Every row gives one point. Each copy is the shape, with its points in the same order, stretched, turned, moved and blurred by noise. Some copies are also mirrored. Which?

Shape (7 x 2)
[[ 0.06 -0.56]
 [ 0.56  0.11]
 [ 0.52  0.15]
 [ 0.06  0.63]
 [-0.20 -0.05]
 [-0.39  0.47]
 [-0.34  0.22]]
Copy 1 (7 x 2)
[[ 0.57  0.03]
 [ 0.04  0.69]
 [ 0.08  0.62]
 [-0.28  0.09]
 [ 0.19 -0.28]
 [-0.21 -0.55]
 [-0.06 -0.41]]
Copy 1 is: only turned
Copy 2 (7 x 2)
[[ 0.85 -0.25]
 [ 0.02 -0.68]
 [ 0.04 -0.62]
 [-0.65  0.11]
 [ 0.13  0.25]
 [-0.54  0.69]
 [-0.24  0.49]]
Copy 2 is: mirrored
Copy 3 (7 x 2)
[[-0.38 -0.65]
 [ 0.26 -0.84]
 [ 0.24 -0.69]
 [ 0.41  0.16]
 [-0.21  0.06]
 [ 0.06  0.67]
 [-0.06  0.31]]
Copy 3 is: only turned

Shape (8 x 3)
[[ 0.26 -0.75 -0.27]
 [-0.11 -0.89  0.29]
 [ 0.07  0.12  0.23]
 [ 0.04  0.24 -0.28]
 [ 0.13  0.26  0.17]
 [-0.13 -0.10 -0.62]
 [-0.01  0.10  0.18]
 [-0.71  0.62 -0.08]]
Copy 1 (8 x 3)
[[ 0.83  0.08 -0.39]
 [ 0.90 -0.25  0.11]
 [-0.08  0.08  0.19]
 [-0.32  0.03 -0.33]
 [-0.19  0.19  0.16]
 [-0.05 -0.23 -0.72]
 [-0.16  0.02  0.16]
 [-0.96 -0.55 -0.13]]
Copy 1 is: only turned
Copy 2 (8 x 3)
[[-0.70  0.20 -0.05]
 [-0.75 -0.49  0.10]
 [ 0.35 -0.12  0.11]
 [ 0.35  0.14 -0.33]
 [ 0.56 -0.05  0.09]
 [-0.15  0.16 -0.63]
 [ 0.34 -0.21 -0.07]
 [ 0.92 -0.58 -0.74]]
Copy 2 is: mirrored
Copy 3 (8 x 3)
[[-0.33 -0.38  0.67]
 [ 0.08 -0.64 -0.23]
 [-0.01  0.21 -0.19]
 [-0.59  0.24  0.21]
 [-0.04  0.41 -0.14]
 [-1.06 -0.27  0.36]
 [-0.19  0.12 -0.21]
 [-0.91 -0.02 -0.91]]
Copy 3 is: mirrored

Shape (9 x 3)
[[-0.25 -0.11  0.68]
 [-0.39  0.26 -0.29]
 [-0.41 -0.51  0.34]
 [ 0.15 -0.02 -0.15]
 [ 0.60  0.02  0.77]
 [-0.28 -0.40 -0.25]
 [ 0.13 -0.06  0.65]
 [-0.22  0.47 -0.28]
 [ 0.36  0.18  0.04]]
Copy 1 (9 x 3)
[[-0.27 -0.06 -0.51]
 [ 0.41  0.07  0.21]
 [-0.20  0.46 -0.41]
 [ 0.01 -0.06  0.44]
 [-0.57 -0.48 -0.14]
 [ 0.01  0.42  0.21]
 [-0.35 -0.30 -0.23]
 [ 0.43 -0.29  0.20]
 [-0.02 -0.30  0.43]]
Copy 1 is: mirrored
Copy 2 (9 x 3)
[[-0.21 -1.14  0.18]
 [-0.56  0.03 -0.59]
 [-0.72 -0.71  0.22]
 [-0.11  0.20  0.18]
 [ 0.77 -0.80  0.89]
 [-0.81  0.12  0.04]
 [ 0.18 -0.91  0.47]
 [-0.29  0.09 -0.58]
 [ 0.27  0.04  0.28]]
Copy 2 is: mirrored

Shape (7 x 4)
[[-0.38  0.65 -0.24  0.22]
 [-0.40 -0.66 -0.11  0.16]
 [ 0.43  0.15 -0.09 -0.09]
 [ 1.19 -0.54 -0.29  0.53]
 [-0.26  0.34  0.03 -0.32]
 [-0.03  0.12  0.91  0.48]
 [ 0.05 -0.38 -0.10  0.23]]
Copy 1 (7 x 4)
[[-0.11  0.49 -0.67  0.73]
 [ 0.45 -0.33  0.00 -0.07]
 [-0.10  0.32 -0.45 -0.17]
 [ 0.25  0.62  0.23 -1.28]
 [-0.26 -0.04 -0.72  0.52]
 [-0.33  0.01  0.55  0.18]
 [ 0.26  0.05 -0.14 -0.22]]
Copy 1 is: only turned
Copy 2 (7 x 4)
[[ 0.04 -0.40  0.11  0.66]
 [-0.02 -0.62 -0.39 -0.28]
 [ 0.00 -0.13  0.31 -0.09]
 [ 0.60 -0.47  0.63 -0.82]
 [-0.31 -0.10 -0.02  0.29]
 [ 0.52  0.27 -0.22  0.09]
 [ 0.15 -0.45 -0.04 -0.27]]
Copy 2 is: mirrored

Shape (12 x 6)
[[-0.26  0.02  0.30  0.52 -0.04 -0.67]
 [-0.36 -0.14  0.29  0.07  0.33  0.32]
 [ 0.23  0.28  0.02  0.55 -0.03 -0.15]
 [ 0.85 -1.48  0.37  0.18  0.10  0.16]
 [ 0.72  0.12  0.33  0.48  0.21  0.25]
 [-0.26  0.17  0.17 -1.13 -0.03  0.27]
 [-0.37 -0.86  0.24 -0.03 -0.13  0.54]
 [ 0.42  0.39  0.36  0.45  0.14  0.03]
 [ 0.15 -0.19  0.28  0.51 -0.10  0.23]
 [ 0.39  0.38 -0.08  0.59 -0.09  0.30]
 [-0.22  0.07 -0.69  0.55  0.37  0.57]
 [-0.38  0.28  0.08  0.25  0.24  0.61]]
Copy 1 (12 x 6)
[[ 0.59 -0.12 -0.22 -0.25 -0.23 -0.04]
 [ 0.02 -0.19  0.33 -0.20  0.18 -0.24]
 [-0.01 -0.31 -0.15  0.08 -0.34  0.39]
 [ 0.02  0.52  0.03  0.60  1.15  0.98]
 [-0.20 -0.50  0.12  0.29  0.20  0.78]
 [ 0.34 -0.54  0.48  0.54  0.71 -0.91]
 [-0.15  0.11 -0.12  0.04  0.74 -0.03]
 [ 0.02 -0.64  0.11  0.13  0.00  0.50]
 [-0.16 -0.27 -0.25  0.03  0.21  0.48]
 [-0.39 -0.47 -0.25  0.17 -0.30  0.63]
 [-0.78  0.30  0.09 -0.23 -1.01 -0.01]
 [-0.38 -0.38  0.17 -0.27 -0.21 -0.16]]
Copy 1 is: mirrored
Copy 2 (12 x 6)
[[ 0.29  0.16  0.55  0.36 -0.30  0.45]
 [-0.11 -0.32  0.00 -0.17  0.41  0.30]
 [-0.04  0.19  0.26  0.00 -0.05 -0.05]
 [ 0.08 -1.12  0.92 -0.41  0.14 -0.47]
 [-0.17 -0.12  0.48 -0.23  0.56 -0.39]
 [-0.07 -0.85 -0.61  0.51  0.27 -0.54]
 [-0.35 -0.80 -0.03 -0.31 -0.04  0.17]
 [-0.09  0.10  0.38  0.01  0.42 -0.20]
 [-0.31 -0.16  0.32 -0.19  0.07  0.02]
 [-0.35  0.24  0.06 -0.26  0.10 -0.28]
 [-0.22  0.18 -0.47 -0.82  0.01  0.19]
 [-0.42 -0.01 -0.34 -0.30  0.39  0.25]]
Copy 2 is: only turned
Copy 3 (12 x 6)
[[-0.61  0.17  0.21 -0.69  0.60 -0.10]
 [-0.01  0.30  0.79  0.00  0.08 -0.12]
 [ 0.04  0.16 -0.15 -0.50  0.44  0.12]
 [ 0.88 -0.83  0.33  0.99  0.97  0.06]
 [ 0.55  0.27  0.02  0.08  0.69  0.47]
 [-0.54  0.59  0.16  0.66 -0.92 -0.02]
 [ 0.40 -0.15  0.80  0.46  0.12 -0.67]
 [ 0.15  0.49  0.00 -0.19  0.57  0.38]
 [ 0.40  0.15  0.25 -0.06  0.59 -0.16]
 [ 0.50  0.22 -0.19 -0.34  0.34  0.10]
 [ 0.52 -0.31  0.41 -0.67 -0.25 -0.16]
 [ 0.25  0.50  0.64 -0.28 -0.08 -0.17]]
Copy 3 is: mirrored
Copy 4 (12 x 6)
[[-0.19  0.05 -0.49 -0.15  0.16 -0.32]
 [ 0.25  0.03  0.13  0.12  0.71 -0.18]
 [-0.01 -0.34 -0.11  0.04 -0.22 -0.19]
 [ 0.90 -1.12  0.20 -0.95  0.62 -0.49]
 [ 0.57 -0.80  0.08  0.09 -0.19 -0.27]
 [ 0.76  0.89  0.79 -0.12  0.31  0.53]
 [ 0.08  0.11  0.45 -0.54  1.06 -0.53]
 [ 0.39 -0.46 -0.06  0.20 -0.26 -0.19]
 [ 0.03 -0.36  0.06 -0.12  0.28 -0.53]
 [ 0.02 -0.49  0.20  0.18 -0.34 -0.21]
 [-0.30 -0.47  0.24  0.48  0.39  0.20]
 [-0.02  0.04  0.25  0.43  0.48 -0.18]]
Copy 4 is: only turned

Shape (11 x 6)
[[ 0.31  0.67 -0.01 -0.20  0.18 -0.15]
 [ 0.32  0.25  0.24  0.46  0.60 -0.11]
 [ 0.42 -0.29  0.04 -0.45  0.51  0.08]
 [-0.56 -0.02  0.17  0.00  0.87  0.67]
 [-0.23 -0.35 -0.13 -0.63 -0.63  0.20]
 [ 0.44  0.33 -0.41 -0.28  0.55 -0.15]
 [ 0.15 -0.12  0.09 -0.45  0.29  0.05]
 [ 0.01  0.11 -0.01 -0.15 -0.72  1.24]
 [-0.40 -0.59 -0.63  0.04  0.03  0.20]
 [-0.49 -0.74 -0.17  0.00 -0.53 -0.16]
 [ 0.00  0.47  0.00  0.01 -0.50 -0.41]]
Copy 1 (11 x 6)
[[-0.50  0.39 -0.58 -0.16 -0.56  0.15]
 [ 0.13  0.14 -0.55  0.01  0.05 -0.47]
 [ 0.32  0.11 -0.51 -0.52  0.27  0.22]
 [ 0.08 -0.78 -0.78  0.09  0.81  0.34]
 [ 0.15 -0.12  0.07 -0.16 -0.19  0.72]
 [-0.52  0.10 -0.69 -0.72 -0.48  0.29]
 [ 0.23 -0.07 -0.48 -0.34  0.05  0.30]
 [-0.72  0.64  0.44  0.04  0.34  0.22]
 [ 0.00 -0.81 -0.20 -0.36  0.09  0.48]
 [ 0.61 -0.60  0.03 -0.07 -0.14  0.40]
 [-0.24  0.22 -0.09  0.15 -0.78  0.11]]
Copy 1 is: mirrored
Copy 2 (11 x 6)
[[-0.30  0.06  0.51  0.53 -0.16  0.17]
 [-0.37  0.25  0.01  0.00  0.24 -0.16]
 [-0.66 -0.59  0.30  0.27  0.02  0.21]
 [-0.15 -0.25 -0.50 -0.49 -0.63 -0.58]
 [ 0.49 -0.69  0.55  0.11 -0.55  0.42]
 [-0.50 -0.29  0.37  0.78  0.07  0.04]
 [-0.43 -0.45  0.26  0.24 -0.22  0.25]
 [ 0.99 -0.27  0.64 -0.80 -0.64 -0.73]
 [ 0.68 -0.62 -0.15 -0.01 -0.17 -0.16]
 [ 0.71 -0.51  0.08 -0.08 -0.22  0.45]
 [ 0.29  0.14  0.55  0.42 -0.21  0.46]]
Copy 2 is: only turned

Shape (12 x 8)
[[ 0.05 -0.33  0.23 -0.23 -0.26  0.50 -0.71  0.35]
 [ 0.04 -0.08  0.22 -0.34 -0.25  0.08 -0.09  0.47]
 [ 0.05  0.10 -0.08  0.31  0.41  0.45  0.21  0.47]
 [ 0.56  0.11 -0.20 -0.38  0.07 -0.13  0.02 -0.51]
 [ 0.14  0.75  0.02  0.02 -0.44 -0.04 -0.66  0.22]
 [ 0.33 -0.43  0.11 -0.62 -0.53 -0.32  0.25 -0.49]
 [-0.45  0.16 -0.49  0.16  0.46 -0.31  0.20 -0.36]
 [-0.48  0.12  0.59 -0.27  0.45 -0.19 -0.62 -0.14]
 [ 0.47  0.44 -0.11  0.40 -0.47 -0.14  0.06  0.17]
 [-0.43 -0.22 -0.26  0.40  0.45  0.32 -0.75 -0.23]
 [-0.51  0.54 -0.20  0.34 -0.27  0.47  0.00  0.29]
 [-0.15  0.70  0.55  0.26  0.41 -0.18  0.24 -0.27]]
Copy 1 (12 x 8)
[[ 0.20  0.09  0.29  0.56  0.10 -0.59 -0.33  0.52]
 [ 0.11 -0.38 -0.26  0.36 -0.04 -0.48  0.06  0.13]
 [ 0.27 -0.31  0.14  0.22  0.86 -0.39 -0.41 -0.27]
 [ 0.26  0.48  0.18 -0.39 -0.17 -0.53  0.33 -0.07]
 [ 0.12  0.22 -0.73 -0.45  0.09 -0.39 -0.34  0.74]
 [-0.17  0.33  0.05 -0.16 -0.83 -0.19  0.76  0.02]
 [ 0.36 -0.19  0.10 -0.74  0.19  0.22 -0.45 -0.48]
 [-0.07 -0.40 -0.05 -0.53 -0.22 -0.78 -1.16 -0.32]
 [-0.13  0.15 -0.49 -0.48  0.37 -0.08  0.35  0.49]
 [ 0.33  0.14  0.73 -0.37  0.51 -0.08 -1.00 -0.03]
 [ 0.33  0.07 -0.47 -0.09  0.66  0.17 -0.44  0.20]
 [-0.42 -0.22 -0.49 -0.82  0.39 -0.53 -0.71 -0.65]]
Copy 1 is: mirrored
Copy 2 (12 x 8)
[[-0.32  0.68 -0.29  0.16 -0.34 -0.23 -0.42 -0.51]
 [ 0.14  0.71  0.00  0.21 -0.25 -0.10 -0.25 -0.34]
 [-0.08  0.03  0.42  0.33  0.03  0.66 -0.39  0.10]
 [ 0.56 -0.65  0.31  0.18 -0.76  0.17  0.40  0.04]
 [ 0.19  0.05 -0.04  1.20  0.01 -0.54 -0.53 -0.48]
 [ 0.89 -0.01 -0.33 -0.48 -0.71 -0.23  0.47 -0.01]
 [-0.22 -0.70  0.53 -0.14  0.50  0.40  0.62  0.34]
 [-0.70  0.17  0.68 -0.39  0.23 -0.66 -0.13 -0.46]
 [ 0.72 -0.26 -0.39  0.92 -0.11 -0.10 -0.35  0.37]
 [-1.00 -0.35  0.08 -0.13  0.44  0.21  0.06  0.11]
 [ 0.09 -0.23  0.08  0.56  0.79  0.17 -0.68 -0.51]
 [ 0.28 -0.79  0.86 -0.12  0.35 -0.40 -0.55  0.01]]
Copy 2 is: mirrored
Copy 3 (12 x 8)
[[ 0.19  0.89 -0.68 -0.60 -0.57  0.65  0.36  0.11]
 [ 0.14  0.14 -0.20 -0.19 -0.30  0.82  0.32 -0.14]
 [ 0.16  0.14  0.40 -0.63  0.19 -0.13  0.12 -0.16]
 [ 0.26  0.16  0.16  0.55 -0.22 -0.32  0.15 -0.42]
 [ 0.48  0.60 -0.19  0.18  0.21  0.82 -0.10 -0.26]
 [-0.07 -0.06 -0.03  0.72 -0.81  0.42 -0.04 -0.30]
 [ 0.23 -0.50  0.39  0.10  0.67 -0.56 -0.26  0.26]
 [-0.07  0.43 -0.59 -0.23  0.31  0.27  0.88  0.43]
 [ 0.11  0.12  0.27  0.28 -0.01  0.45 -0.74 -0.64]
 [ 0.16  0.67 -0.41 -0.75  0.21 -0.57 -0.12  0.54]
 [ 0.70  0.36  0.57 -0.24  0.33  0.50 -0.44  0.29]
 [-0.04  0.23  0.55  0.30  0.58  0.01  0.32 -0.05]]
Copy 3 is: mirrored
